Each row of a before or after table is a point. One or more steps were done to the points. Then noise was added and the rows were shuffled. The steps act on columns, c1 being the first. Name the steps. A step turns or swaps two columns, mirrors them in a line or flattens them onto one, adds a multiple of one to another, or multiplies or shifts one. Angles are multiples of 10 degrees, from the lower column toward the higher: turns from -170 to 170, lines from 10 to 170 but not 90. Use the fewest steps. Two steps may share a column if one is a turn and the other turns, adds or multiplies; they go together, in the order done. Otherwise the lowest column goes first.
In the rows, zero is written as 128.

Before:
[[128 120]
 [113 148]
 [120 141]
 [138 131]
 [140 145]
 [186 162]
 [ 99 114]
 [179 152]
 [161 157]
 [120 151]
 [ 47 138]
 [ 80 190]]
After, 12 rows:
[[142 121]
 [153 124]
 [143 143]
 [120  96]
 [197  91]
 [119 126]
 [152 165]
 [152 191]
 [142 183]
 [129 138]
 [150 118]
 [153  49]]
Steps: mirror c1 and c2 in the line at 50 degrees

Before:
[[109 117 176]
 [200  60 167]
 [167 151 160]
 [156 148 104]
 [133 157 145]
 [184 156 146]
 [119  98 175]
 [125 153 122]
 [106  96 142]
 [117 156 122]
 [175  70 104]
 [175  76 119]
 [133  95 126]
 [107 153 145]]
After, 14 rows:
[[ 65 130 161]
 [114 106  82]
 [156 138 122]
 [ 21 141 125]
 [102 110 139]
 [154 128 101]
 [ 94 102  90]
 [148 142 126]
 [111 173 102]
 [114  89 119]
 [ 66 126 176]
 [140 151 106]
 [109 188 116]
 [135 162 151]]
Steps: turn c1 and c2 by 50 degrees; turn c1 and c3 by 160 degrees

Before (10 x 4):
[[135 158 109 130]
 [ 50  69 125  69]
 [117 169 113 176]
 [ 85 107 172  81]
 [119 171 165 152]
 [135 127 118 146]
 [ 99  94 185 122]
 [ 95 109 179  86]
 [128 169 186 152]
 [138 146 177 133]]
After, 10 rows:
[[145 123 122 124]
 [113 136 153  89]
 [150  88 151 149]
 [172  83 125 133]
 [133 109 126 144]
 [138 122 147 144]
 [ 44 140 129  50]
 [ 77 131 144 100]
 [ 70 126 145  97]
 [151  85 142 145]]
Steps: turn c1 and c4 by -70 degrees; turn c2 and c4 by 140 degrees; multiply c3 by 0.4

Before, 14 rows:
[[ 90  88 153 123 125  95]
 [108 153 148  92  72  80]
 [106 175 126  89 130  89]
 [107 123 177 106  71  88]
 [112 173 121 125 137 106]
 [121 107 112  80 123  95]
 [139  99 105 135 136  79]
 [ 66 172  89 143  89 120]
 [149  89 115 173 157 100]
 [110 125 133  95  67  78]
 [ 88 109 132 174 125  75]
 [158 134 127 112  61  86]
 [ 81 158  95 166 149 155]
 [103 123 161 155  81  76]]
After, 14 rows:
[[121 104 143  84 134 111]
 [106 120  82  69 182 134]
 [169 112  90 115 198 113]
 [173 107  96  71 187 121]
 [170  63  61 135 150 112]
 [ 93 149  85 145 214  76]
 [132 158  96  87 119 104]
 [125 111 104  69 125 113]
 [125 105 132 119 138  71]
 [ 90  89 124 102 184 105]
 [108  89  99 133 183  58]
 [ 98 136  79 102 195  85]
 [158  83  67 180 206 128]
 [153 108 120  67 131 112]]
Steps: swap c1 and c2; shift c3 by -30; turn c4 and c6 by -40 degrees; shift c5 by 60
